Every row gives one point. To make a cloud, some directions were put in groups of two or more. Within a group, all points are equally far from the middle, so they leave a hole (a ring in 2 directions, a hollow ball in 3). The other directions are filled evenly. Then the cloud was stretched, turned, moved and blurred a little. How many holes are there, and how many directions does each take, smallest first?
In the rows, 128 means zero.

Cloud (21 x 3):
[[107 106 140]
 [118 114 102]
 [152 102 145]
 [136 118 159]
 [135 150 147]
 [157 119 163]
 [107 111 108]
 [105 110 109]
 [106 153 145]
 [185 131 101]
 [125 116 102]
 [178 127 100]
 [ 81 126 155]
 [163 141 103]
 [ 86 108 119]
 [196 116 102]
 [108 146  98]
 [107 105 120]
 [116 112 152]
 [184 131 102]
 [ 72 146 152]]
Holes: 1 (2)

Cloud (48 x 6):
[[ 82 120 110 109 160 131]
 [114 102  94 119 160 122]
 [108 127 115 141 117 115]
 [152 163 161 140  98 151]
 [ 90 113 108 128 167 117]
 [109  83 122 102 170 123]
 [139 115 131 125 193 126]
 [120 133 180 121 131 130]
 [163 114 171 157 109 116]
 [143 110 116 148  98  81]
 [ 92 107 101 139 140 163]
 [ 91 157 159 146  89 188]
 [131 108 108 131 117 164]
 [ 87 121 124 163 156 142]
 [118 150 138 163  76 164]
 [ 96  97 168 123 130 130]
 [ 97 127  69 177 120 160]
 [ 90 129 163 115 166 115]
 [121 131 114 113 166 133]
 [ 90 136 147 123 168 151]
 [ 96 152  84 158 119 156]
 [103 105 111 127 155 164]
 [ 96 122 154 116 143 110]
 [104 130 132 129 177 155]
 [113 103 105  90 166 182]
 [134 118 123 128  65 157]
 [ 66 110 146 131 171 157]
 [121 147 140 152 139 154]
 [100 113 150 145 133 160]
 [123 149 100 158  90 117]
 [ 97 107  72 144 154 108]
 [159 125 139 162  97 129]
 [163 131 188 130 112 104]
 [136 121 163 101 130 139]
 [100 127  80 128 138 146]
 [133 132 136 149 128 144]
 [ 98 147 137 129  98 123]
 [ 81 129  56 162 131 137]
 [ 62  95  77 120 155 117]
 [130 111 159  93 152 131]
 [108 104  78 148 135 111]
 [109  95  86 145 160 117]
 [119 101 103 102 135 143]
 [150 112 149 132 137 126]
 [112  87 111 115 171 162]
 [111  84  84 122 143 144]
 [148 129 130 136  84  93]
 [132 134 113 151  86 131]]
Holes: 0

Cloud (75 x 8):
[[136 125 124 152 141 137 149  88]
 [ 96 122  84 105 107 150 113 115]
 [139 151 134  93 127 180 134 127]
 [163 104 125  74 115 126  81  85]
 [145  95 107 145  73 132 141 117]
 [164 119 141 113 119 171 128 129]
 [166 138 132  98 114 131  78 156]
 [153 109  98 121  72 134 109 126]
 [174 139 152  84 126 126 150 130]
 [123 143  91  87 124 149  75  99]
 [140 131 109 151  79 117 101 137]
 [143 142 122 130 129  90 126 162]
 [172 133 124 125 117  77  76 151]
 [146 135 136 186 108 115 160 160]
 [135 123 154 149 113 109  94 128]
 [101 163 125 147 141 152 142 159]
 [177 133 111 133 148 120 157 150]
 [119 121  95 114 117 125  81  65]
 [143 160 162 156 123 145 119 175]
 [127 134 110 142 135 147  88  79]
 [137 107  71 118 123 133  63  90]
 [169 139  95 151 139 139 132 114]
 [114 151 125 168 129 126 175 139]
 [117 129 135  51 136 137 102 107]
 [178  87 104  99 131 133 129 144]
 [155 128 141  78 146 111 133 101]
 [152 130 118 146 156 153 140 105]
 [143 158 142  76 153 133  86 125]
 [121 118 141 148  96 147 117 100]
 [135 133 103  97 101 159 141  89]
 [103 141 101 133 117 197 157 115]
 [108 102 114 106 131 169 104  70]
 [153 122  82 160 109 160 163 128]
 [ 97 151 120 119 125 160 175 140]
 [155 119 157  68 135 152 141 134]
 [114 146 156 117 128 119 165 111]
 [151 105 163 153 137 131 168 162]
 [124 131 150 128 141 132  97  90]
 [184 102  79 137 105 108  71 113]
 [155 102 123 134 154  99 143 126]
 [192 134 137 113 111 113 142 165]
 [150 109 118 169 120 116 186 138]
 [178 115 155 102 130  85  89 117]
 [ 91 125 116 161 128 134 134 121]
 [131  85  69 134  91 153 149  99]
 [126 177 153  95 146 158 108 146]
 [169  78 120 146 115 100 113 111]
 [174  68  92 116 120  97 107 101]
 [115 171 136 122 141 170  89 125]
 [177 130 125  83  97 118 101 136]
 [125 153 165  91 118 122  98 161]
 [103 132  93 159 111 124 102 105]
 [143 138  79 126 116 158 121 135]
 [151 144 112 159 132 137 187 145]
 [150 140 113  97 119 110  81  80]
 [103 113 163 103 117 174 143 133]
 [121  89 114 141 115 110 104 119]
 [165 140 174 132 144  91 124 177]
 [198  92  97 116 129 103 132 130]
 [185 126 129 105 132  80  88 161]
 [151 124 137  82 124 135  54 116]
 [120 114 110  73  99 157  95  78]
 [ 98 164 115 138 120 153 162 142]
 [146 133 129 139 138  89  95 157]
 [123 162 100 173 127 153 111 111]
 [179 121 129 104 128  97 141 171]
 [108 140 126 164 122 127 153 160]
 [149 152 110 120 102 131 103  87]
 [166  99 130 137 129 156 110 145]
 [ 99 143 142 125 166 153 133 139]
 [121 130 106 137 118 105 143  97]
 [139 115 134 100 127 131  72  79]
 [112 160 145 132  89 142 134 124]
 [134 121 169 109 133 102 114 162]
 [155 144 117 176 153 134 127 148]]
Holes: 2 (2, 6)
